Rows are points. The ring and each string are closed loops that go straight from each point to the next, and from the last back to the first. Before rounding, they use only three directions, however many columns there are. How many times does the string pass through the ring? Passing back the other way cancels.
(in the rows, 128 means zero)

Ring, 8 rows:
[[149 113 119]
 [142 161 112]
 [119 196 124]
 [ 84 210 145]
 [ 57 189 171]
 [ 72 136 193]
 [101 104 187]
 [136  88 152]]
String:
[[179 108 144]
 [167  69 123]
 [139  64 125]
 [ 99 117 131]
 [110  82 130]
 [140  45 137]
 [174  63 155]
 [169 102 155]
 [172  74  96]
 [134  98  80]
 [123 128 121]
 [141 143 160]]
Times through: 1

Ring (9 x 8):
[[148 108 133 145 114 124 135 170]
 [161 174 119 142 112 145 131 192]
 [152 202 110 140 120 149 122 196]
 [122 217 107 138 137 146 103 193]
 [ 80 188 117 140 157 129  85 175]
 [ 57 138 125 141 165 108  82 154]
 [ 53  85 129 142 164  90  89 136]
 [ 79  52 133 143 148  85 109 132]
 [119  69 136 145 127 104 127 150]]
String:
[[ 40  75 161 150 167  98  79 142]
 [ 34  34 116 137 173  59  91 107]
 [ 65  75 106 136 160  77 101 126]
 [ 86 111 129 142 148 107 102 153]
 [ 75 124 164 152 151 127  88 170]
 [ 76 146 146 147 153 126  86 171]
 [ 99 153 137 145 142 131  99 176]
 [ 87 203 159 151 149 157  79 199]
 [ 66 201 145 147 162 144  70 187]
 [ 61 176 161 151 161 141  70 184]
 [ 80 135 149 148 150 125  90 169]]
Times through: 1

Ring, 6 rows:
[[209  78 132 113 180 136 141 132 110 135 147 138]
 [191 135 142 125 159 146 134 130 108 129 150 121]
 [104 174 116 141 129 125 128 137 117 120 162 104]
 [ 75 159 102 140 128 109 130 142 126 121 164 106]
 [105  88 100 123 156  98 140 146 134 130 157 125]
 [172  58 113 112 178 116 143 139 121 136 150 140]]
String:
[[172 108 127 122 164 131 137 135 114 131 151 127]
 [202 112 164 118 172 137 141 138 128 135 142 120]
 [231 118 168 117 175 152 139 131 115 135 141 124]
 [213 124 135 122 166 154 133 125  95 129 150 130]
 [166 120 104 127 155 138 132 128  95 126 158 130]
 [167 120 124 125 158 133 135 133 111 129 153 124]
 [202 121 161 120 169 141 139 135 123 133 144 120]
 [179 115 137 122 164 134 137 135 117 131 150 124]
 [152 112 105 126 156 128 134 133 106 127 157 129]
 [206  89 108 117 172 145 135 124  88 130 154 143]
 [249  63 138 107 192 148 142 127 100 138 143 147]
 [215  78 156 110 184 132 144 138 127 139 141 132]
 [188  86 139 115 175 127 142 138 124 135 146 130]
 [169  99 137 119 167 123 140 140 128 133 148 124]
 [217  58 158 106 192 125 148 141 135 142 138 135]
 [213  41 117 106 191 128 145 133 109 138 146 150]
 [217  41 118 105 192 130 145 133 107 138 146 151]
 [221  61 157 106 191 129 147 139 131 141 139 136]
 [186  92 143 116 173 127 142 139 126 135 146 128]
 [156 101  96 124 159 128 134 131 100 127 158 134]
 [180  94 101 120 166 136 135 128  94 129 156 139]]
Times through: 0
